Each row is a point. Any point is a mix of the corners, with weights that add up to 1. It lies inside the corners' shape when no weight is negative. Say inside or outside, and name the corners with a negative weight.

Corners:
(1): [-10 15]
(2): [35 26]
(3): [-10 -60]
Points:
[-2 14] -> inside
[22 20] -> inside
[2 25] -> outside (3)
[5 32] -> outside (3)
[19 -17] -> outside (1)

Corners:
(1): [18 -17 -9 28 33 9]
(2): [22 -32 30 -6 -45 17]
(3): [-21 16 29 9 -32 -25]
(4): [-17 -57 -56 -12 22 -26]
(5): [-42 -8 -11 60 30 15]
(6): [3 -19 -15 12 28 42]
(7): [6 48 -36 22 -43 -15]
Points:
[1 -20 -2 13 -9 -5] -> outside (6)
[-7 -6 4 16 -23 5] -> outside (1)
[-11 -1 5 18 -19 -8] -> outside (6)
[10 -16 -11 21 11 12] -> outside (3)
[8 -2 -8 27 -2 23] -> outside (3, 4)
[-14 18 -8 20 -26 -10] -> outside (1)
[-6 -25 -12 20 5 13] -> outside (3)

Corners:
(1): [13 -14 7 -24 -6 -24 -18 25 -13]
(2): [-13 10 -15 6 9 -41 -30 10 23]
(3): [-5 -13 -33 -22 -25 24 10 19 -3]
(4): [6 -38 -1 -16 3 -8 -4 33 -8]
(5): [-9 60 -17 24 15 34 -5 3 -3]
(6): [-35 12 3 4 9 42 -1 2 -21]
(7): [46 14 11 7 2 8 -45 -42 19]
(8): [-26 11 11 40 20 4 38 1 8]
(9): [43 -42 3 2 -33 -15 -26 18 -1]
(10): [-6 -35 -15 -9 9 -11 13 20 -23]
Points:
[-7 3 -9 0 9 1 -2 12 -5] -> outside (9)
[-1 2 -7 2 -3 4 -6 11 2] -> outside (10)
[5 -12 1 -1 -2 -8 -8 10 -1] -> outside (5)
[14 -11 -17 -7 -3 -6 -15 10 2] -> outside (1, 6, 8)
[-19 7 -9 14 5 5 14 14 -3] -> outside (4, 7)
[-16 -8 -8 11 11 2 7 21 -14] -> outside (1, 3, 7)
[-2 -2 -7 -2 0 -11 -13 11 4] -> inside
[-7 -18 -16 -6 -2 -12 8 25 -7] -> outside (6, 7)

Corners:
(1): [-6 -20 15 -3 1 19 15 19 -5 -27 -19 9]
(2): [29 21 -16 -31 -27 -11 15 30 -20 11 -6 4]
(3): [-27 7 16 11 8 -17 -2 -21 17 -32 21 10]
(4): [-18 -20 60 -16 8 -22 -33 2 28 -36 -24 2]
(5): [12 -15 -6 16 10 22 -6 0 -16 10 0 15]
(6): [28 -25 20 -2 15 23 18 -10 -3 13 17 -21]
(7): [-10 -16 5 -7 -2 10 10 -22 24 4 17 -18]
(8): [-19 -6 5 11 4 -19 -18 22 17 -7 23 5]
(9): [-7 -28 -12 -8 12 -12 15 -2 -21 10 5 5]
(10): [11 -16 -20 18 9 -5 10 9 -17 12 19 -30]
(11): [-26 17 24 -22 13 -33 -29 15 -2 -17 -14 1]
(12): [-1 16 15 10 -14 9 22 -3 1 -8 3 1]
(13): [24 25 -12 -27 -8 -18 26 26 9 14 -12 -8]
Points:
[-5 -9 8 -3 2 1 7 9 -2 -13 -3 2] -> inside
[-2 -2 10 -9 2 -14 1 4 4 -4 5 -7] -> outside (1, 5)
[-3 -6 -3 3 12 -3 9 -13 -1 7 14 -11] -> outside (1, 2, 4, 8)
